Each point is reached from the start by the listed moves, each made 0, 1 or 2 times, or once backwards (-1), plus a little noise. Is the number of moves made odd or even? Then give how often each move was made.

Moves:
(1): [  2.5 -10.2   2.8 -11.4   4.2]
(2): [23.4 12.8 -5.2 -4.5 15.5]
(3): [-4.2 14.2  9.4 -6.1 18.5]
Start: [-7.3  5.5  7.2  1.0  4.3]
Points:
[-36.1   3.8   9.3  15.3 -14.8] -> even (-1, -1, 0)
[-23.0 -40.0   8.7 -10.9 -23.1] -> even (2, -1, -1)
[ 34.9  47.4   5.2 -15.7  54.5] -> odd (0, 2, 1)
[ 26.3 -16.0  -1.7 -20.2   9.2] -> even (2, 1, -1)

Moves:
(1): [18.5  7.9 -9.0 -5.3  0.9 12.0 -4.4 11.5 -7.0]
(2): [  2.4  20.7   5.9   0.2   5.3   6.5  16.5 -15.0  -2.4]
(3): [ 3.3  1.4 12.4 -3.6 -1.3  2.2 -3.1 -4.2 -9.5]
(4): [  6.5  13.1   6.3  25.7   3.9   9.3 -12.7  -1.4  -8.0]
(5): [-8.0  9.4  9.3 -1.0 14.2  0.8  2.0  4.2 -0.6]
(6): [ -3.8 -11.5 -13.2   5.8  -2.4  25.1   1.3   8.8  -4.8]
(7): [11.0 -7.4  6.8 11.8 -3.2  0.5 16.8 15.2 -2.4]
(8): [ -6.2  14.7   5.9  -2.7 -18.1  11.1 -14.0   2.4   8.4]
Start: [-2.8 -1.4 -5.1 -7.4  6.8  3.4  3.7 -0.9  5.6]
Points:
[12.4  7.9  0.8 58.8 -1.3 36.1 63.3 -4.6  0.2] -> odd (-1, 2, -1, 1, -1, 1, 2, 0)
[ 29.7  32.8  18.0   4.2  12.8   2.8 -18.1  -6.0 -13.9] -> even (1, 0, 1, 1, 0, -1, 0, 0)
[  3.6  26.2  33.7  63.5  47.4   6.5  32.0 -13.2 -17.5] -> odd (-1, 1, 0, 2, 1, 0, 1, -1)
[  9.5   6.6 -16.2   5.3   8.3  79.9 -34.3   2.6 -35.3] -> odd (1, 0, 2, 1, 0, 2, -1, 0)
[-51.8  42.4  16.6  10.4  26.0  10.4 -28.6 -15.2  22.8] -> odd (-1, 0, -1, 1, 2, 0, -1, 1)
[ 39.7  -2.6  -3.3   8.9 -31.7  26.3  17.8  39.3   3.1] -> odd (1, 0, 0, 0, -1, 0, 2, 1)

Moves:
(1): [  8.5 -13.0  -7.7   6.9  -8.3 -13.6  -0.5  -1.5   5.0 -16.7  -9.3  -3.9
   0.1 -10.9 -11.1]
(2): [18.5  2.3 14.4  7.9  6.8 -5.4 -4.3 -8.5 10.9 -4.1  1.2 12.3  8.1  5.1
 -4.0]
(3): [-5.9 -3.5  9.2  0.1  1.9  7.3 -6.8 -4.3  3.7 -0.5 -5.5 -2.0 -5.2  0.6
  4.9]
(4): [ -1.3  -6.1  -4.7  12.6   2.3  -3.5   8.0   0.9   4.5   0.0   1.3 -11.9
   2.7   2.7   0.9]
(5): [-2.6 -4.4  0.7 -0.3 11.9  0.3  7.0 -4.1 -3.9 -1.8  1.9 -5.1 -2.6 -2.9
 -5.2]
(6): [ -2.8   3.0   3.3   7.9   5.2  21.0  11.5  -7.7  -4.4   6.3  11.7  -3.1
   6.9 -14.9  -7.6]
(7): [ 8.1 11.3  0.4 -2.0 -3.2 -4.8 12.4  0.0 -3.7 -1.5  3.0 -7.8 -4.0  6.7
 12.5]
(8): [ 7.3 -2.6  4.7 -7.0  5.3  4.9 -6.8 16.4 -6.4 -7.5  1.7 -4.7 -6.6 -1.1
  3.6]
(9): [  8.2  -5.2   6.1  -8.1  -1.1   4.3   7.4  -6.0   7.7  11.5 -12.9  -5.7
   1.0  -3.9   3.2]
(10): [ 0.3 -8.0 10.3  0.3 -4.1 -3.5 -0.5  0.6 -1.1  9.1 -2.6 -1.3 -8.9 -1.9
 -1.2]
(11): [ 4.5 -3.8  4.2 -3.1 -3.6 -2.6 -0.6 -3.6  6.4 -5.3  7.7  5.5  1.7  1.4
  0.1]
(12): [15.9 -1.4 -1.8  4.9  6.6  2.6  3.6 -0.6 -1.4 -0.2  2.8  0.4 -6.8  2.5
  2.2]
Start: [ 6.6 -7.5 11.9  0.9 11.2 -7.2  1.1 -6.5 -6.1 -5.8  7.4  8.1  1.4 -2.4
 -6.4]
Points:
[  9.0 -24.5  65.6 -24.1  50.2  53.3  28.9   6.8 -40.8  29.1  11.8 -41.1
 -55.2 -15.3  22.3] -> even (-1, -1, 2, 0, 2, 1, 1, 2, 1, 2, 0, 1)
[ 14.6 -57.1  18.4  14.1 -13.2  14.8  23.5 -42.8  -0.5  10.4  -4.0   3.9
  -6.8 -71.5 -53.6] -> odd (2, -1, 0, -1, 0, 2, -1, -1, 1, 2, 1, 1)
[ 56.6   0.6  40.6 -37.2  35.0  19.4  25.4   7.4 -21.7   0.3 -17.5 -30.6
 -36.0  -4.3  34.0] -> odd (0, 0, 1, -1, 1, 0, 2, 2, 2, 0, -1, 1)
[ -8.5 -10.7  72.6  20.9  29.9  45.4  -4.5 -20.1   4.4  -2.2  54.0  10.8
   8.1 -12.2  -5.8] -> odd (-1, 1, 2, 1, 0, 2, 0, 1, -1, 1, 2, -1)
[ 85.1 -56.5   6.7  17.5 -14.3 -72.3  28.7  -5.8  15.4 -23.0 -17.4 -16.8
 -30.4  -3.2  -6.3] -> even (2, 0, -1, 1, 0, -1, 1, 0, 1, 2, 1, 2)
[ 26.1 -27.5  71.4  22.5  28.0  -7.4  27.0 -70.5  25.9  -0.7 -12.2   2.4
  12.1 -24.6 -26.9] -> odd (1, 2, 2, 0, 2, 1, 1, -1, 1, 1, 0, -1)
[-33.2 -39.1   7.6  27.7   6.0  10.4   0.1   6.1  -5.9 -36.2  18.3 -33.7
  -3.0 -27.4 -10.8] -> odd (1, -1, 2, 2, 0, 1, 0, 1, -1, 0, 1, -1)
[ 63.3 -16.4  21.6 -25.3  13.0   6.5   4.4  22.1  -4.5   4.4  -7.4  -5.5
  -8.9  -7.6  10.2] -> odd (0, 0, -1, 0, -1, 0, 0, 2, 2, 0, 0, 1)

Moves:
(1): [ 13.1  -6.0  -5.4  -2.6   5.2  -1.5 -15.6  -3.9  -2.9   6.3  -9.1   7.6
  -7.3 -10.6  -2.2   1.6   2.5   6.9  -3.1   5.9  -6.0  -4.4  -3.5]
(2): [ -9.1   6.5  -4.2   0.6 -12.4  -2.4 -11.9   5.2   1.3  -4.3   1.0  -4.6
   8.4  -2.9   3.6  -2.6  -2.1  -1.6  -6.0   1.9   5.0   1.4  -1.7]
(3): [-0.1 -6.0 12.1 -1.7  3.6 -5.4 -1.6  1.2  6.2  2.5  2.5  1.2  1.0  0.9
 -0.3  7.9  1.0  0.1 -1.5  1.6  4.2  6.7  1.6]
(4): [-2.3 -7.9  6.7 10.2  5.8 -1.4 -2.8 -2.4 -0.2  7.6  4.5  4.7  2.6 -3.5
 -4.0 -2.2  8.5 -0.4 -3.5  7.7 -2.7 -1.2 -3.9]
(5): [ -5.3   2.4   1.0  -0.3   3.9  -6.7  -6.8   0.3 -10.6   2.0  -1.6   2.0
  -4.4  -3.4   5.4  -0.8   4.4  -6.4   0.1  -5.1  -0.8   5.0  -3.0]
(6): [ 1.3  4.2  2.9  1.8  2.9  1.7 -1.6  3.9 -0.7 -1.0 -9.7 -2.3  0.9  2.8
  1.1  2.2 -5.4  0.1 -3.1 -1.5  2.6 -8.3  5.7]
(7): [ 6.7 -2.0 -4.9 -1.2 -3.8  1.0  6.2 -5.8  0.5  2.1  1.3  5.8 -1.8  5.5
  4.6 -8.7 -0.6 -8.9  5.9 -5.5 -8.4 11.7  1.8]
(8): [  2.9  -6.8  -6.4   0.6  -4.8   5.3  -4.5   7.4   1.1   4.1  -4.2   2.3
  -6.0 -11.1   7.5  -1.3  -8.2  -2.6   5.9   5.2   4.3  -8.0 -10.1]
(9): [ -4.6   2.0  -3.2  -2.8  15.5  -1.9  -5.0  -0.9   5.6  -0.2  -1.9  -2.5
   3.4   0.7   2.1   2.1   4.1 -15.8   1.5   4.2   3.3  -2.1 -10.3]
(10): [-1.0 -8.6 -0.9 -8.2 -8.1 -8.2  3.9 -3.6  5.2  6.4  3.3  2.5  8.1 -5.0
 -0.7 -4.0  2.5 -0.1  5.1 -2.2 -7.2 -3.4 -0.4]
(11): [ 1.9  1.5  2.7 -1.5  4.4  6.6 -6.2  3.0  1.1  6.9  5.4  4.8  0.7 -1.8
  1.4 -2.4  8.9 -1.6 -2.7 -2.7  2.4 -1.2  2.7]
(12): [ 2.8 -3.1 -2.2 -4.1  0.7  0.7 -2.2 -2.5 -1.4  0.2  2.4 12.3  2.7 -0.7
  0.8 10.8  4.6  1.8 -2.0 -0.3 -4.3 -1.3  2.7]
(13): [ 12.9   3.1   2.9   1.0   3.2  -1.0  -2.0   6.2   3.5 -14.1  -6.0   7.5
  13.2  -7.6 -10.4   4.1  -9.1  12.7   2.5   1.3  -4.0   2.3   5.6]
(14): [ -0.9  -7.3   3.7   7.9  -0.7   1.8  -9.9  11.1   1.1   0.7   3.1  -2.4
   8.6   7.1 -10.4 -11.2  -5.7   4.5   4.2   4.5   2.5  -4.0  -8.8]
(15): [ 4.3 -2.1  5.6  3.5  1.3 -1.6 -7.8 -2.9 -2.5  1.0 -0.1 -1.1  3.7 -2.3
  4.9 -2.0 -1.5 -3.8  4.6 -7.2  0.8  0.8 -2.0]
(16): [ 4.5 10.0  5.3  4.1  4.3 -8.3  5.5  8.0  3.4 -2.3  2.8  0.5  2.2  1.4
  7.2  5.5  6.3 -0.7 -5.5 -5.4 -8.2 -1.9 -1.5]
(17): [ 1.9  3.0 -1.1 -5.3 -4.8  1.4  2.1 -2.1 -4.5  8.9 -9.3  1.5  1.0 -2.4
  7.9  6.8  2.8 -0.1 11.5 -2.2  3.4  1.2 -1.2]
(18): [  5.6   6.8 -11.4   8.0   1.6  -8.9  -1.7   2.3   1.9   0.0   4.0  10.4
  -2.4  -9.3   9.7   0.9  -9.0   7.3   1.8   1.5  12.0   4.6   2.5]
(19): [ 6.4 12.1 -9.0 -6.5 -1.1  2.0  3.0  1.4 -9.8  4.1  9.3 -0.5 -1.7 -2.1
 -0.7  5.4 -7.0 -7.2 11.3 -0.5 -2.2 -1.0  3.8]
(20): [  1.2   3.5   9.3 -12.7  -1.4   1.5   4.1  -4.0   7.2  -8.5  -4.1   4.7
   1.8   9.1   9.2 -12.3   1.7   1.3  -1.4   9.6   1.3  -0.6   1.3]
Start: [ -4.1  12.2  10.0   6.3   4.4   6.4   1.1   2.4   1.5   5.5  -6.9   1.5
 -10.5  -2.4  -3.2   3.0   2.2   3.6   6.3  -9.7   1.9   0.4  -5.7]
Points:
[ 43.3   9.8  -7.5 -13.4  47.3   2.0 -42.9 -17.8 -15.1   3.7 -62.2  45.3
 -37.2 -54.9  24.3  38.6 -13.1  20.1  23.4  17.3  19.0 -11.0 -20.1] -> odd (2, -1, 0, 0, 1, 0, -1, 1, 1, -1, -1, 1, 1, -1, 1, -1, 1, 1, 0, 1)
[ 43.5  22.7 -20.1 -14.5  20.4 -14.3 -53.4  10.9 -16.7  41.6   2.5  75.3
  13.3 -68.2  29.7  29.3  -3.0  13.2  61.5  16.3  19.2 -11.8 -30.2] -> odd (1, 0, 0, 1, 1, -1, -1, 1, 1, 1, 1, 2, 1, 1, 1, 0, 2, 2, 2, 1)
[ 34.4  33.4  47.8 -10.0  18.5 -10.1 -94.9  -6.1   3.0  -5.3 -53.3  72.7
   5.3 -42.3  45.7  34.7  10.9  59.9 -34.6   0.9  51.9  13.3  38.8] -> even (2, 2, 2, 0, 1, 2, -1, -1, -1, -1, 2, 2, 1, -1, 2, -1, 1, 2, -1, 2)
[ 12.7  44.9  65.3 -42.4  25.6  15.0 -14.6   8.6   4.4   5.4 -22.2 -20.9
  18.2  42.4  12.6  -7.5  -9.2 -34.2  38.8 -15.8  15.7  -5.1   7.3] -> even (0, 0, 2, -1, 0, 2, 0, -1, 1, 0, 1, -1, 0, 1, 2, 0, 1, -1, 2, 2)
[-19.1   8.8  46.5 -12.7  35.1   6.9  38.6  -1.9  38.6   7.2 -19.3  -2.3
 -28.3  19.5  32.6 -36.1  53.0 -32.0 -31.1   9.2 -27.4 -40.7 -24.9] -> odd (0, -1, -1, 1, 0, 1, 0, 1, 1, 1, 1, -1, -1, -1, -1, 2, -1, -1, -1, 2)
[  0.2   6.5  11.2 -44.8 -12.1   7.7   3.4 -13.5 -32.1  31.6 -13.1  28.1
 -59.1 -18.2  37.9   9.3  11.9 -21.2  15.4  21.2 -19.7  -9.6 -13.0] -> even (1, 0, 1, 1, 2, 0, 0, 2, -1, 0, -1, 1, -1, -1, -1, 0, 0, -1, 2, 2)
[ 52.8   3.7   1.1   3.0 -24.1  -8.1  23.8 -19.2  13.3  18.9  25.0  39.5
   6.3 -36.3  13.0 -35.9 -28.1  -3.8  47.0 -10.3 -27.9  13.5  11.9] -> odd (0, 0, 0, 2, -1, 0, 2, 1, -1, 2, 0, -1, 1, -1, 2, 0, -1, 1, 2, 1)
